Every row gives one point. Examples show where two turns around zero, p and q, send a point. Write where each new point lands after one turn and then the other. Backwards means that the second turn is done in reverse. Each puzzle has new turns, and all numbers are rounded.
(in the rows, 128 means zero)

Turn p:
[131  90 164] => [136 139 179]
[119 117 155] => [119 143 153]
[123 152 111] => [120 125 100]
[163 114 150] => [163 146 147]
[107 169 103] => [101 125  83]
[125 126  85] => [130  91 106]
Turn q:
[163 114 117] => [126 164 144]
[138 155 111] => [ 95 128 133]
[119 113 168] => [166 110 141]
[127 154  90] => [ 85 133 112]
[ 94 104 154] => [169 106 111]
Where do these land?
q, then p backwards: [152 147 166] => [123  81 140]
p, then q backwards: [125 108  89] => [ 96 147 151]
q, then p backwards: [133  95 159] => [170 111 136]
p, then q: [121 120 119] => [140 131 123]
q, then p: [108 170 107] => [ 95  94 146]

Turn p:
[136 117 108 114] => [141 142 111 140]
[136 146 150  87] => [152 126 164 155]
[ 86 161 129 114] => [117 161 169 117]
[133 141 123 150] => [102 123 123 129]
[148  76 131 174] => [128  88  75  99]
Turn q:
[165 106 154 139] => [ 83 109 128 111]
[ 77 136  87  98] => [190 157 151 136]
[ 86 134 149 123] => [131 174 122 138]
[133 156  88 129] => [166 102 123 144]
[155 130 121 156] => [121  97 106 118]
[139 101 155 149] => [ 93 131 117 102]
[141 133 142 102] => [112 126 150 146]
Where do these land?
q, then p: [147 151 152 138] => [113 144 112  99]
p, then q: [121 160 122 133] => [128 155 111 138]
q, then p: [130  77 105  91] => [167  96 171 138]
p, then q: [128 153 131 168] => [144 171 133 118]
q, then p: [ 90  78 155  89] => [120 123 205 143]
q, then p: [145 141 105 127] => [140 111 104 124]
p, then q: [135 136 126 150] => [142 145 130 117]

Turn p:
[106 135  85 140 114 118] => [130 110  99 122 138  90]
[172 150 165 133 109 156] => [114 179 132 119  90 153]
[128  95 125 130 129 126] => [116 101 138 137 121 131]
[147 155 103 153 155 108] => [137 154 136 151 138  83]
[148 117 176  73 101 141] => [ 95 142 127 114 131 201]
[ 90 102 126 102 145 148] => [138  88 147  99 147 143]
[106 142 117 165 142  99] => [165 123 116 154 131  97]
Turn q:
[168 148  93 151 112 118] => [132 132 171 121  85 110]
[106  74 158 142 162 128] => [146 153  67 134 132 159]
[158 156 126 163 130 134] => [147 117 162 140  96 140]
[120 109 139 111  98 128] => [ 93 124 108 131 131 120]
[143 153 144 104 104 126] => [110 104 143 152 136 106]
[ 87  82 111 125 144 177] => [129 118  79  71 140 157]
[145 124 118 155 134  82] => [137 174 144 143 104 122]
[126 148 139  70 144 143] => [139  95 121 131 174  97]
[ 99 158 124 130 125 116] => [119 136 156 128 156 141]
Where do these land?
q, then p: [127 147 111 167 144 104] => [133 172 125 116 109 151]
p, then q: [ 94 108 132 109 128 132] => [139 120  91 114 121 118]
q, then p: [127 150 107 159  92 124] => [150 125 110 110 115 172]
q, then p: [155 173 156 124 137 111] => [143 135 142 169  85 131]
q, then p backwards: [134  83 126  80 142 124] => [111 164  85 138  99 115]
p, then q backwards: [107  97 104 101 122 187] => [115 137  80 120 102 181]
q, then p backwards: [151 138 159 157 131 113] => [142 116 160 155 134 104]
